Rows are points. Two turns around zero, p and q, are shown by what they do to some points. Write where each new point lands after one turn and then the other. Backwards means that the second turn is done in reverse. Each puzzle has new turns, and all numbers are rounded.

Turn p:
| -2.68 | -0.26 | +1.21 | -> | -0.82 | -2.77 | +0.62 |
| +1.07 | +0.98 | -0.34 | -> | -0.09 | +1.41 | +0.47 |
| +0.22 | -0.01 | -0.23 | -> | +0.01 | +0.27 | -0.17 |
| -3.05 | -3.14 | +1.32 | -> | +0.66 | -4.32 | -1.35 |
| +3.36 | +1.02 | +0.75 | -> | +1.88 | +2.76 | +1.32 |
| +1.09 | +1.41 | -2.72 | -> | -1.64 | +2.66 | -0.91 |
Turn q:
| +3.07 | -2.38 | +1.48 | -> | +1.27 | +0.98 | +3.84 |
| +1.37 | -2.24 | -0.25 | -> | +1.66 | -0.54 | +1.98 |
| -1.40 | +0.95 | -0.09 | -> | -0.99 | -0.41 | -1.31 |
| -2.83 | +0.97 | -0.57 | -> | -1.39 | -1.53 | -2.24 |
| -0.82 | +2.85 | -2.49 | -> | +0.58 | +0.73 | -3.76 |
| +0.60 | -0.16 | +1.92 | -> | -1.12 | +0.76 | +1.50 |
Where do these land?
q, then p: | -0.50 | +2.13 | +0.88 | -> | -2.34 | -0.27 | +0.02 |
q, then p: | +1.93 | -1.68 | +2.47 | -> | +1.20 | -1.44 | +3.02 |
p, then q backwards: | -1.23 | -0.66 | +0.68 | -> | -1.12 | -1.01 | -0.35 |
q, then p: | -0.20 | +0.22 | -4.03 | -> | +0.89 | +3.12 | -2.41 |
